Each row is a point. Before rounding, the points of a table are all equally far from one centre. They may lie mostly on one side of it. Write the centre, to within rounding.
In the rows, 128 means zero.

Points (8 x 3):
[[149 123 150]
 [ 98 136  97]
 [159 198 145]
 [105 123 142]
 [163 189 152]
 [172 141 104]
 [149 125 153]
 [147 209 135]]
Centre: [131 162 124]

Points (19 x 12):
[[188 121 129 104 137 157 188 120 190 144 119 158]
 [191 111 162  57 103 135 165 170 113 147 105 144]
 [192  97  83 107  86 122 185  89 109 178 120 165]
 [147 139 164 127 127 131 100 145 124 114 161 165]
 [204 104 129 109 112 144 133 145 164 140 136 156]
 [108 169 123  67 142 121 120 121 116 127 139 152]
 [172 141 108  94  82 108 150 140 161 141 108 130]
 [170  73 169 108 109 151 166 131 106 109 168 193]
 [167 131 145 101 152 122 217 170 158 159 197 154]
 [186 161 139 127 169 112 211 150 153 144 155 145]
 [172 102 108 109 104  77 161 146 146 114 123 150]
 [169 170 133 105 188 138 168 178 126 172 161 144]
 [172  97 133  98 154 184 185 153 132 121  99 171]
 [173 110  93 125 136 116 158 112 140 116 188 171]
 [178  93 187 124 127  96 146 172 115 156 139 195]
 [176 110 118  94 145 122 141  92 183 165 135 166]
 [149 117 117 102 152 134 108 161 155 159 128 191]
 [156 101 114  93 144  91 169 171 116 112 136 107]
 [200 168 118 144 133 113 167 159 133 141 149 130]]
Centre: [136 121 140 114 125 132 176 129 113 167 140 152]

Points (27 x 24):
[[114  89 161  80 100 132 131 108 111  46 158  82 155 157 124 102 141 105
  164 184 180 105 137 141]
 [165  77 153  80 116 179 139  83  76  65 143 118 122 176 123 151 134 151
  161 154 175 118  77 155]
 [126  63 142 127 110 134 137 102 109 125 165  77 115 144  98 128 185 124
  189 150 175 111  98 111]
 [127 104 162  93 145 137  99 103 113  54 134 113 115 134 102 116 127 115
  147 142 117  82 108 126]
 [108  66 136  80 135 139 123  71 115 113 154  85 131 124 134  90 125 135
  173 159 150  75  97 169]
 [ 97  83 159  88 110 137 124  82  96 101 173  92 122 175 127 150 124 126
  153 179 199  60 110 126]
 [151  75 129 113  91 142 173 119 117  99 181 109 171 170 120 145 150 147
  193 168 156 100  85 104]
 [143  70 166 103 111 110  92  88  91 108 172 102 132 152  83 137 134 163
  165 152 203 121  90  91]
 [ 96  71 182  85  97 123 138  95 107 142 153 103 119 155 122 152 151 108
  153 121 160 106 109 153]
 [122  74 155  97  92 125 126  89  98  98 150 102  67 168 108  98 142 138
  179 154 174  83 109 174]
 [135  67 124  88 121 156 148 100  99  61 161  77  94 180 109 104 142 124
  186 147 158 117 110  95]
 [ 79  94 186  74  90 162 125 123  98  73 134 106 133 166 120 127 136 116
  170 152 169  99 114 163]
 [134  60 133  98 147 122 136 126 128 101 152  97 121 149 122 116 145 160
  204 180 204 119 104 136]
 [104  72 161 111 108 116 138  91 104  78 182  99  97 112 129 114  99 141
  143 169 155  99 132 134]
 [160  74 150  84  82 134 140  94  92 110 149 102 103 173  95 109 170 153
  170 155 172 117 102 183]
 [118  78 150 147 102 114 150  96  94 125 115  99 114 148 150 114 179  79
  174 149 171  87  74 131]
 [116  73 178  84 121 140 119  70 113  86 168  95 113 146  90 136 111 112
  159 129 163  89  88 142]
 [ 71  82 167 108 106 135 139  75 115  99 173 119 123 137 156 118 138 110
  160 153 173  95 151 108]
 [125  83 141  90 131 135 135  77 129  45 124  82 145 130 113 113 126 131
  154 170 156  88  93 166]
 [113  65 145 101  90 157 135  88  82 131 166  65 116 157 110 135 154 113
  155 159 200  84  88 138]
 [140  76 132 103 102 138 146  65 109 117 130  99 145 129 116 124 186 122
  202 149 174  89 118 164]
 [111  50 143  97 105 154 121  63 124  83 164 114 133 139 114 147 120 142
  157 137 187  71 123 123]
 [108  40 161 105 111 108 144  63 118 100 168 115 110 133 109 101 156 130
  159 157 164  90 103 134]
 [127  79 169 117  90  95 125 110  89 124 146  68 141 150 113 126 142 113
  159 166 201  68  66 133]
 [101  86 139  97 119 153 129 106 127 111 147  89 140 164  84 126 181 139
  198 148 167  85  76 137]
 [111  67 180  83 118  96 134  99 125 111 154  79 125 154 112 144 142 132
  165 157 156 101 112 125]
 [ 96  85 144  75 106 153 132  98 127 134 155 119  91 172 107  96 147 126
  177 159 158  88  65 111]]
Centre: [123 112 123 118 117 127 146 103  81 107 134 128 145 160 115 102 120 132
 149 136 178 114 106 128]
